Rows are points. Each table stands for the endless flat space through its points: a line for two points, a plane for three, and so on. Write the one point that lies in both, or say that there is none.

First (3 x 4):
13	6	13	-21
5	14	-1	-11
-4	23	13	-12
Second:
9	6	1	-21
3	4	1	-24
They share: no point

First:
-21	21	-2	8	5	19	-12	2
-33	29	10	-8	-7	31	-4	18
-9	15	-11	-1	17	13	-18	-1
Second:
-5	35	22	37	7	37	-24	-19
-23	22	6	7	3	25	-19	2
-35	16	-18	-29	11	9	-5	24
They share: no point

First:
32	16	-19	4	-29	-7	16	-15	-8	24	4
18	15	-19	-1	-11	-14	11	-11	-17	18	7
15	-8	6	-12	13	-39	14	-18	-11	-16	26
21	10	-12	-2	-11	-17	12	-20	-11	12	8
Second:
20	30	-5	5	-20	-28	-6	-33	4	33	18
16	10	-21	-3	-8	-8	14	-17	-20	13	-2
They share: 17	15	-17	-1	-11	-13	9	-21	-14	18	3

First, 4 rows:
6	-14	-18	-37	-35	-5	-3	18	-6	-13	-8	-7	3	1	-28	13	28	-6
11	6	-7	-35	-40	-15	-1	15	15	-3	-19	-23	-6	-10	-4	41	12	-32
5	-10	-8	-33	-34	-7	-6	22	4	-6	-8	-15	2	-4	-13	27	23	-22
13	0	14	11	4	11	-6	9	-21	-9	-23	4	16	12	-21	11	5	-3
Second (4 x 18):
-10	-24	8	-14	-14	4	-1	9	-21	-9	-29	-12	1	17	-3	25	12	-4
-1	-13	-4	-15	-29	-13	-14	24	-14	-12	-27	-4	17	-5	-14	22	8	-9
-8	-31	9	-14	-19	1	-10	6	-27	-12	-39	-8	4	12	0	21	10	2
-11	-13	3	-15	-13	2	6	17	-12	-7	-17	-15	2	17	-9	29	13	-12
They share: no point

First:
18	11	9	-28	2	11	-8	-9	-5	-9	-19	20	-24	29	31	-9	17	-7	3	28	23	39	-16	17
27	6	-42	4	-29	20	-33	23	-1	8	39	32	-20	-16	-11	6	-7	9	19	-4	5	1	-1	-35
14	14	-9	-16	-6	14	-14	5	1	-6	2	28	-28	16	24	-5	13	-15	6	20	14	27	-15	-3
-2	19	-48	15	-7	-1	8	-7	12	22	37	24	-21	3	2	-4	-24	-9	11	2	-13	8	1	2
-1	16	-26	4	7	-10	23	-29	3	18	9	16	-20	26	23	-6	-23	-7	9	12	-5	25	-3	29
Second (5 x 24):
6	0	-45	-33	-4	9	-11	-27	-13	-15	30	40	-2	-7	8	-13	5	-4	8	2	-20	28	7	-15
-8	4	-39	-43	-24	32	18	-8	-10	-5	-1	49	-34	12	30	7	-12	-12	-10	-3	-4	35	-18	-23
26	-6	-13	-21	-6	7	-13	-1	-15	3	-12	28	-26	5	10	21	-17	2	-12	-14	14	36	-31	-9
7	28	-48	-43	-21	2	-6	-11	-25	-8	8	46	-22	-15	0	-2	-21	-15	-13	18	-31	35	-12	-23
13	15	-28	-29	-20	11	-1	0	-16	3	-7	36	-32	3	11	11	-22	-6	-11	6	-2	33	-23	-14
They share: 21	7	-20	-7	-10	8	-10	-5	-5	7	10	21	-18	10	9	-1	-7	8	13	9	10	20	-4	2

First (4 x 24):
0	-7	8	17	-29	-7	22	-17	-35	8	-7	1	-20	-6	-7	-25	-2	-11	-17	4	18	1	-10	-3
-19	13	26	-9	-18	18	30	-43	-33	30	12	10	-13	0	-5	1	0	21	-22	-4	-7	-19	-6	-3
15	-15	-2	15	-12	-24	18	5	-21	-14	-26	0	-19	8	-1	-31	12	-11	-4	-8	31	1	-22	1
13	-16	-2	14	-12	-23	15	10	-19	-16	-25	-3	-16	7	-5	-32	18	-11	-9	-13	33	-4	-24	6
Second, 2 rows:
-6	2	3	-16	-15	-15	26	-14	-19	-5	-15	7	-8	7	-16	-17	29	-5	-8	-23	19	-33	-38	17
10	-14	19	8	5	-3	14	6	-27	-1	1	-9	-4	15	-8	-13	17	11	-20	-23	15	-13	-14	9
They share: no point

First (4 x 24):
3	6	21	-12	1	-15	8	-24	21	4	-2	-18	2	21	13	-14	14	10	32	38	-14	20	12	16
-4	10	4	-23	-5	-3	13	-12	13	17	-11	-15	-18	17	-9	-17	-1	11	9	22	-19	9	10	10
-16	0	-19	-26	-10	-11	29	-11	-5	26	-25	-3	-33	15	-28	-18	-4	1	-7	8	-24	-9	3	10
-10	19	8	-9	9	-2	1	-17	9	20	3	-17	-14	16	-12	-11	5	-3	2	22	-20	-1	5	-2
Second, 4 rows:
-12	3	5	-10	9	-18	-5	-14	-5	17	-2	-8	-12	29	-13	-7	-1	-14	1	27	-19	-4	9	-6
-10	-9	-3	-9	16	-26	-15	-12	-14	19	-9	-10	-14	41	-13	-17	-7	-12	11	33	-26	0	20	-21
-10	31	7	-14	-1	-4	15	-26	15	-5	2	8	6	5	-25	-5	21	-10	-15	17	-15	-14	-1	18
-12	35	-9	-3	13	4	19	-34	16	11	-2	-9	-7	-2	-27	-26	28	3	0	12	-30	-13	1	1
They share: -14	15	3	-6	10	-8	5	-20	3	21	1	-13	-15	16	-15	-10	8	-9	0	20	-21	-7	2	-2

First, 5 rows:
-11	-19	15	20	-8	-7	-7	14	-2	-2	-9	-13	-14	-23	-19	14	13	-15	-31	21	5	14	-32	-14
-2	-36	4	12	-33	-23	-8	15	-3	10	-9	-26	-31	-24	-6	37	-2	-25	-17	35	3	27	-38	-9
-1	-17	16	21	-12	-6	-7	15	-1	-3	-3	-17	-21	-23	-24	19	-6	-18	-23	15	3	16	-29	-9
21	10	17	-18	14	-16	-11	21	-2	-15	-4	11	-11	26	-16	-6	12	-22	-5	8	11	-4	-7	-10
10	-11	35	1	6	-16	15	39	-19	-24	-6	10	-7	13	-29	-3	15	8	-18	7	13	8	-24	-17
Second, 2 rows:
11	5	11	-1	-3	-2	-8	11	-2	-8	-7	5	-22	6	-27	10	14	-17	-16	11	-1	-1	-20	-7
17	15	1	1	-7	8	2	7	2	2	-3	15	-32	16	-33	14	24	-13	-12	21	-7	-3	-28	3
They share: no point

First:
-26	-19	-53	-4	-26	-8	-22	2	18	-50	6	-17	24	-27	-3	-8	8	-23	-6	14	4	1	-15	-5
-34	13	-46	1	-5	-8	-36	-1	24	-27	10	-42	0	-32	-2	-8	-10	-9	-14	-8	7	-7	-28	-28
-11	-11	-6	28	-5	0	-8	-30	8	2	16	-11	-29	-11	12	-12	22	-16	6	8	3	8	-21	14
-27	-17	-25	12	-9	-18	-17	-11	8	-12	26	-10	-18	-7	-5	2	27	-15	-13	1	3	-9	-19	0
-26	-13	-34	-4	-6	-34	-23	3	20	-22	18	-24	-11	-11	-14	2	5	-14	-17	-7	12	-14	-35	-17
-22	-15	6	23	7	-32	-8	-19	14	19	38	-10	-52	16	-8	8	30	-5	-12	-8	15	-13	-32	4
Second:
6	-32	3	-6	-18	-23	-29	3	37	-16	14	-6	13	-7	3	-17	12	-12	0	31	20	13	-10	10
-47	14	-31	46	7	-12	3	-26	2	-20	20	-15	-29	10	-15	-20	32	-30	-6	-3	-4	-19	-34	-5
-11	-31	-10	28	1	-3	-3	-2	20	-17	23	12	-14	10	0	-41	5	-3	-18	39	32	5	2	1
-11	-10	-16	-9	-37	-10	-14	-24	39	-22	23	-16	24	-23	17	23	19	-20	35	11	11	5	-24	29
-5	-51	-18	40	3	-5	-7	-4	2	-17	15	6	-30	8	-4	-51	-7	1	-26	43	28	21	10	-5
They share: no point

First, 2 rows:
9	-21	-1	5	5	-5	-14	11	9	13	-22	21	-18	2	-21	-5	-15	7	15	19	6	-4	-5	16
-3	-6	-4	-13	-13	-14	-2	8	18	-5	-7	3	-15	11	-6	1	-18	1	0	19	21	-22	4	13
Second:
-5	-13	-14	17	-9	4	-7	9	32	13	-13	32	-13	22	-4	-8	-14	20	17	32	27	-12	-13	23
6	-25	4	-13	12	-14	-5	6	-17	3	-16	-3	-29	-20	-42	15	-23	-23	6	4	-4	-12	22	3
8	-14	-8	4	-10	8	-8	20	22	-5	-38	21	5	9	-1	-7	3	13	31	12	27	-28	-13	29
12	-13	-8	-1	-6	10	-5	24	13	-9	-46	15	7	4	-6	-3	7	7	36	4	26	-36	-8	27
They share: no point

First:
11	-13	-7	18	37	7	15	-7	6	0	8	0	-11	12	1	-25	19	-8	9	-8	27	22	-6	-26
5	-25	-8	25	39	25	15	3	-3	2	-1	-3	-6	9	7	-18	16	-12	-7	-18	33	28	-1	-12
-13	-3	-17	-2	46	12	-13	10	4	-47	-14	-2	-7	3	18	-11	19	-7	-20	-24	25	14	-24	-15
-5	-46	-38	13	12	36	25	-11	3	-17	-10	8	0	0	-20	-16	-23	4	-10	-1	6	28	-9	-5
19	-42	-17	31	9	26	40	-20	-1	18	13	8	-2	11	-25	-27	-14	7	9	4	14	23	-3	-11
-15	-4	-15	0	52	16	-15	15	2	-45	-17	-5	-7	3	24	-9	24	-12	-24	-29	30	18	-20	-13
Second:
17	-15	-24	22	23	-1	16	1	14	-19	-4	7	-7	2	0	-22	5	-6	-10	-9	27	19	-26	-9
-1	-27	-18	19	17	11	16	-11	-1	-4	8	7	-1	8	-18	-16	-1	0	-1	3	18	4	-17	-18
They share: no point

First:
10	2	29	-1	13	1	22	-19	34	-9	-17	-32	-18	12	33	-23	9	14	-4	3	-17	-19	34	-4
15	1	37	-6	13	1	3	-26	28	-2	-13	-23	-15	5	38	-21	3	18	9	-9	-22	-17	48	-18
-18	12	-2	-5	-14	-2	33	-10	14	-4	4	-10	17	-12	0	16	5	22	-41	-14	-21	-10	1	21
-9	9	8	-18	-20	2	0	-22	0	8	14	10	28	-29	4	25	-7	33	-21	-40	-34	-3	24	-3
Second, 5 rows:
-18	35	-3	-26	9	-2	50	-23	34	6	-21	4	18	-11	23	38	10	18	-37	-14	-5	-7	35	17
16	-22	17	4	-20	6	-23	-39	7	-21	11	-18	-6	-28	27	-31	-2	11	-17	-13	-45	-47	15	-22
-14	17	-4	-19	0	-17	20	-31	8	9	-7	4	4	2	30	12	19	-2	-22	-6	-12	-11	22	4
-30	46	2	-17	3	-15	49	-19	35	22	-27	-6	22	3	12	33	11	19	-22	-3	-8	5	20	15
-12	3	13	-4	5	-6	10	-19	-5	8	15	-12	-6	14	22	2	-9	13	-27	-18	-11	-16	18	6
They share: no point

First:
-14	3	16	-10	7	-4	-23	-9	6	33	-14	15	-11	-16	-24	25	-5	27	18	-3	-1	10	39	7
4	6	4	5	21	13	-13	-2	2	13	-2	-38	-27	9	-5	19	-7	12	-12	-23	0	5	3	-18
3	8	1	-2	51	-3	7	10	-26	-3	2	5	-5	3	-8	-6	-25	-11	15	7	25	35	17	-3
22	26	6	9	41	3	9	12	-16	-17	22	-10	-15	-7	1	1	-11	-16	-8	-7	28	25	7	-26
-12	-1	19	7	15	-3	-8	-20	-2	18	-10	2	-35	-18	-29	9	-13	7	6	-14	7	17	38	-3
18	26	-1	-13	21	11	-21	24	5	13	10	-20	9	9	12	33	5	23	-3	-6	3	2	-4	-17
Second:
-3	-5	-3	-10	30	-3	-19	-3	-1	24	-2	10	-20	16	-13	8	20	4	0	2	-7	-3	22	-21
7	-15	2	-5	26	-10	-11	19	13	46	-12	15	12	27	15	16	14	-7	12	-5	2	7	47	-36
36	-1	22	2	7	-15	-3	14	1	29	-4	7	19	14	22	20	-13	2	-6	-11	18	18	35	-19
12	-29	-14	-7	25	-10	-19	0	11	51	-7	31	15	36	8	16	10	-5	-12	4	-3	-2	40	-26
-11	8	9	9	42	2	-15	34	16	33	-4	2	-23	30	21	10	10	-25	28	-22	11	17	46	-28
36	27	46	-14	-9	-19	1	10	-27	-7	-8	-25	-1	-26	-18	16	3	34	10	-3	6	10	7	-11
They share: no point

First (4 x 24):
6	15	-21	4	-9	11	46	-9	-22	4	14	-5	-21	-34	-14	-10	3	-16	-8	40	-22	18	43	-9
-28	39	-21	0	-1	13	24	-33	-2	-12	22	-1	-9	-6	-26	-2	9	-30	14	20	-20	-10	29	-29
-16	15	18	-15	0	-20	14	-4	-10	2	5	5	-11	-10	-3	22	-33	-10	-13	12	-37	28	45	25
-27	26	0	-13	-5	-4	11	-19	-2	-3	10	-3	-8	-5	-14	14	-13	-17	2	8	-25	9	28	0
Second, 6 rows:
-24	33	-27	-44	-30	-5	4	-29	0	22	-24	-40	8	-37	-31	-12	-28	6	-15	22	-2	19	36	20
-39	5	-21	-3	-17	38	24	5	-6	-20	11	-18	-19	-38	0	27	18	-38	23	-14	-31	16	16	-4
-38	33	-6	-20	-14	-21	-8	-14	-4	-13	-8	-21	-3	-29	-40	-22	-8	-30	-15	13	-32	31	27	12
-50	23	-15	-12	-16	1	-7	20	8	-34	3	-29	-14	-19	-21	-6	15	-43	1	-19	-26	20	22	4
-15	19	-27	-5	-13	30	37	4	2	-2	20	-5	-13	6	14	23	17	-11	19	-13	-5	-5	-4	-24
-32	33	-33	-38	-26	9	13	-23	-1	11	-20	-33	9	-41	-22	-4	-17	-6	-3	10	-11	19	27	15
They share: -17	18	-12	-13	-17	6	17	-15	-6	5	6	-15	-12	-17	-14	6	-3	-11	0	12	-15	13	18	-4
